Each row of a before or after table is a point. One or more steps were done to the points. Then noise was added and the rows were shuffled. The steps act on columns, c1 being the first. What was done? A step turns or swaps two columns, mirrors them in a line or flattens them onto one, adds a multiple of one to another, or multiplies or shifts one. Angles are multiples of 10 degrees, from the lower column toward the higher: turns from -170 to 170, lines from 10 to 170 but not 90. Use the fewest steps. Two steps may share a column if one is a turn and the other turns, adds or multiplies; they go together, in the order done. Otherwise the lowest column goes first.

Before (10 x 2)
[[-29 -43]
 [-19 -42]
 [ 40 -37]
 [ 17 -18]
 [ -3 -17]
 [  4 -77]
 [ 40  61]
 [ -6  -9]
 [ 70 -14]
 [ -6  19]]
After (10 x 2)
[[ 74   8]
 [ 11  14]
 [-54  -6]
 [ -3 -55]
 [-17  -6]
 [ 34 -61]
 [-58 -56]
 [-46 -14]
 [-10  -4]
 [ -3 -28]]
Steps: turn c1 and c2 by -50 degrees

Before (8 x 4)
[[  36   -9  -54  -43]
 [ -21    6  -20  -51]
 [  62   26   22   87]
 [  29  -68   42    9]
 [  30   -9   34   -9]
 [  18   18    3   10]
 [   8   20   24  -40]
 [-120    4    5   17]]
After (8 x 4)
[[ 13 -22 -66  12]
 [  6  -7  83  40]
 [ 10 -21  13 -33]
 [-10  14 -16 -45]
 [-34  57  16   8]
 [ 34 -63  37 -25]
 [ -7  14 -51 -19]
 [ -4   6  11   6]]
Steps: flatten c1 and c2 onto the line at 120 degrees; turn c3 and c4 by -50 degrees

Before (10 x 6)
[[ 36  12  -6   7 -71 -43]
 [ 17  41 -16  29  -3  29]
 [-20 -41  29  16 -54 -29]
 [ 32   8  36  54 -59 -40]
 [  3  15  37   9  32 -41]
 [-40  19 -29  74 -35 -28]
 [-43   9  26 -15 -22 -41]
 [-37  44  39  -3  30 -26]
 [-42  34 -19 -29  12  58]
 [ 48 -22  15 -29   9 -17]]
After (10 x 6)
[[ 10  10  -4 -24  47 -42]
 [  0  20 -59 118  53 -29]
 [-13  41 -46  46 -12  29]
 [-23 -22 -14 -47 -42 -18]
 [-78  13 -36  11  18 -43]
 [ 23  15   6  14 -23 -40]
 [ 46  45   9  -5   9 -25]
 [ 35  33 -48 -46  25  59]
 [-64   8   7  86  15 -40]
 [-28 -41  -1  26  49 -29]]
Steps: turn c1 and c5 by -130 degrees; shift c3 by -30; multiply c4 by 1.6

Before (11 x 9)
[[-26 -13 -18   9 -65  -4 -22  -8  -4]
 [-36  10  20  -8 -15 -15   0 -14  42]
 [-27  -9  16   7  -5   0 -16  17 -12]
 [ 14 -14  -1 -17  -8 -12 -18  23  -8]
 [-28   9 -23  14   1  -8 -20  10   4]
 [-25 104   0 -21 -12  -5 -17 -16 -11]
 [  9 -15  -9   1 -15  -6  54  27  14]
 [-12  61  24  26 -19  -5 -25 -23  23]
 [-26   8   2  -1 -30  23  -7  26   1]
 [-10  -2  23  -2  -4 -15 121  -4 -20]
 [ 11 -19 -24 -15   1  30 -17   0  -7]]
After (11 x 9)
[[ 13 -16   9 -22  -5  -6 -21  23  -8]
 [-26   6 -18  -2 -26  14  -8  26   0]
 [-27   9  -7  14   0 -24 -19  10   5]
 [-26 -13  -7  11 -67 -18 -18  -9  -2]
 [-12  61  14  27 -21  23 -25 -21  22]
 [-27 105   1 -23 -11   1 -16 -15 -11]
 [-37  11  22  -8 -15  14  -1 -15  45]
 [ 10 -11   0  -2 -15 -11  55  29  15]
 [-11  -6  22  -2  -5  11 122  -2 -19]
 [-27 -11  12   7  -5  16 -19  18 -11]
 [ 10 -20 -37 -16   4  -5 -19   1 -10]]
Steps: turn c3 and c6 by 60 degrees

Before (8 x 11)
[[ 31 -31  34  -6  21   9  20 -42  18 -20 -49]
 [-20   2  66   6  14  12   1 -32   1  32   2]
 [ 25 -33 -17  16 -16  33  -1 -35 -10  20  20]
 [ -3  12  24 -40  56 -32 -40   3  -8 -30  -5]
 [-24  50  35 -57  25   9 -21  22  10 -21  12]
 [-48 -21  29   0  -5   0   4  18   9  37 -55]
 [  3  43  11 -20  -3  -1 -11  22 -18 -30 -46]
 [ -9  -5  11  17 -11 -44  -2  33  12 -33  17]]
After (8 x 11)
[[-23  47  34 -55 -45 -40  -5  54  11 -20  14]
 [  5  42  11 -23 -61 -45 -58  32 -17 -29 -44]
 [-46 -21  28   0 -47  22 -50  24  11  35 -56]
 [-12  -6  11  19 -92 -37  14  42  11 -32  13]
 [ 32 -32  28  -6 121  37 -28 -46  20 -23 -50]
 [-21   5  66   7  91   9   4 -37   3  30   2]
 [ 23 -35 -16  19  84  67  19 -66 -10  17  21]
 [ -5  16  25 -38  21 -46 -42  54  -9 -29  -6]]
Steps: add -1 times c2 to c6; multiply c8 by 3; turn c5 and c8 by 60 degrees; add 1 times c11 to c7

Before (13 x 14)
[[  1  28  31   3 -32  13  -3  50 -27  25 -42 -25  37 -15]
 [ -8   0  65  15  38 -35   0 -40  13  51 -53   2  -3 -13]
 [ 18 -33  51  14  -1 -24  -7 -34 -13  42 -17 -23 -17 -60]
 [-73  53  39 -17 -15  58 -20 -58   6 -24  21 -24 -36   1]
 [  7 -17  29  27   6  20 -44 -24   6 121 -60  37 -17 -37]
 [-59  75 -19 -20 -31  35 -10 -71 -15 -68  -7   7 -19 -13]
 [ 26  39  17  48  20 -11   1  69  -8 -12  11 -22  18 -33]
 [-14  69  41 -48 -24  39   5 -47  -4 -38  25  26 -18  -5]
 [ 12  -4  -9 -11  25 -11   7  70 -33  46 -17 -18   4  -6]
 [ 48  14 -13  23  -8 -15   0  37  12  -8  18 -51  48  18]
 [ 14 -11  41   6  46  48   8 -20 -20  40 -47  -6  13 -36]
 [  5   9  18  44 -14  10  32  21 -39  14   0  -1   6  15]
 [-12   5  -4  17  -5   0  30  42   4  54   2  -4  52 -37]]
After (13 x 14)
[[ 38  28  17  33  22 -12  -6  69   3  -7  13 -61  16 -31]
 [ 51  -4 -15  16  -9 -11   9  38  -8  -7  14 -92  47  16]
 [ -8   5  63  11  37 -33  12 -41  -8  52 -53 -38  -5 -16]
 [  0 -18  29  17   7  19  30 -23  33 122 -60  -2 -18 -35]
 [  8  71  43 -35 -24  39  -6 -44  -1 -38  26 -16 -18  -4]
 [-11  10  -3  12  -4   1 -11  40 -28  54   4 -48  52 -38]
 [  5 -37  50  10   1 -22 -10 -32  14  41 -18 -63 -18 -61]
 [-30  90 -18 -12 -33  35  -7 -72  15 -68  -7 -35 -17 -14]
 [ 11  -9  -7  -7  24 -15 -32  68  11  48 -17 -61   6  -8]
 [  8 -19  40   5  47  48 -20 -23   1  41 -48 -44  15 -39]
 [  9  27  30   3 -33  10 -23  52  15  25 -43 -63  38 -15]
 [-50  76  40 -13 -16  57  16 -58  15 -23  21 -66 -36   4]
 [  9   4  15  33 -15  10 -51  22  -8  16  -2 -39   5  14]]
Steps: turn c1 and c2 by -20 degrees; multiply c4 by 0.7; turn c7 and c9 by -120 degrees; shift c12 by -40

Before (11 x 20)
[[  9 -23  73  67  58  33 -17  46 -49  69   1 -53  39  39   5 -28  -3 -52
  -32 -32]
 [ 25  22  50 -14   8 -20  37 -35  10  -8  12   7   6 -18 -65  13  11 -18
   38  16]
 [ -7  -8  -7  25 -26  16  29   4  37 -22   8   5  -6 -15 -28  23 -48 -12
   14 -11]
 [ 34  15  24 -10  10 -17  53 -14 -58 -30  33 -21 -10   6 -57 -15   1  -6
   16  22]
 [ 12  -8   9  -2   3  27  15   0  -2  -2 -26  39 -17 -24 -43  -9 -47 -58
   38  -5]
 [ 26  36   4  -7  29 -12 -26 -16 -27 -23  48 -15  21 -41 -67  11   6  12
   -6   8]
 [  6   0 -27  12 -16  20  21   8  42  19  -8  54  -9  18 -22 -28 -18 -37
   32  18]
 [-21 -62  60  62  59  29 -19  42 -46  28 -41 -45  50  43  -2 -34  -2 -27
    7  -1]
 [  8 -17 -19  54  14  20  43  13  19  28 -15  35   4   5 -46  -5 -73  33
   31 -30]
 [ 15  -4  -6   2 -22 -19  -7   0   3   7 -28  14 -15  16 -37  19 -22 -23
   38 -27]
 [ 44  -7  11   3  23 -24  40   5 -23 -11  13 -19 -29 -46 -55  18  32 -10
   34  21]]
After (11 x 20)
[[ -21  -64   61   62  -42   29  -40   37  -42   25 -103  -47   52   38
     0  -37    3  -31    9    0]
 [  24   35   -1  -11  -38  -10  -14  -17  -26  -24  124  -14   22  -40
   -65   12    7   10   -7   11]
 [   9   -4  -27   15   28   21    2    9   43   18  -23   55  -10   21
   -22  -25  -19  -35   30   20]
 [  32   12   23  -13   41  -14  -37  -12  -59  -32   81  -21  -15    8
   -57  -11    1   -4   16   18]
 [  -7  -11   -8   24   38   19    5    6   36  -19   16    7   -8  -18
   -28   24  -47  -14   13  -13]
 [  14   -4   12    0   15   26  -10    1    1   -2  -65   38  -18  -28
   -43   -8  -49  -59   40   -7]
 [  42   -9   11    7   25  -25  -42    6  -27  -11   33  -20  -28  -47
   -56   18   36   -7   32   20]
 [   6  -15  -19   51   28   17  -34   14   17   32  -38   33    2    6
   -43   -4  -73   38   31  -32]
 [  17    0   -8    0    6  -16   21   -3    1   10  -73   11  -14   20
   -34   20  -23  -24   41  -27]
 [  25   23   52  -12   29  -18  -29  -33   11   -8   35    4    5  -19
   -68   14    7  -23   39   13]
 [   8  -23   74   70  -46   35  -44   49  -48   69    3  -54   41   40
     6  -28   -3  -52  -36  -32]]
Steps: turn c5 and c7 by -120 degrees; multiply c11 by 2.5
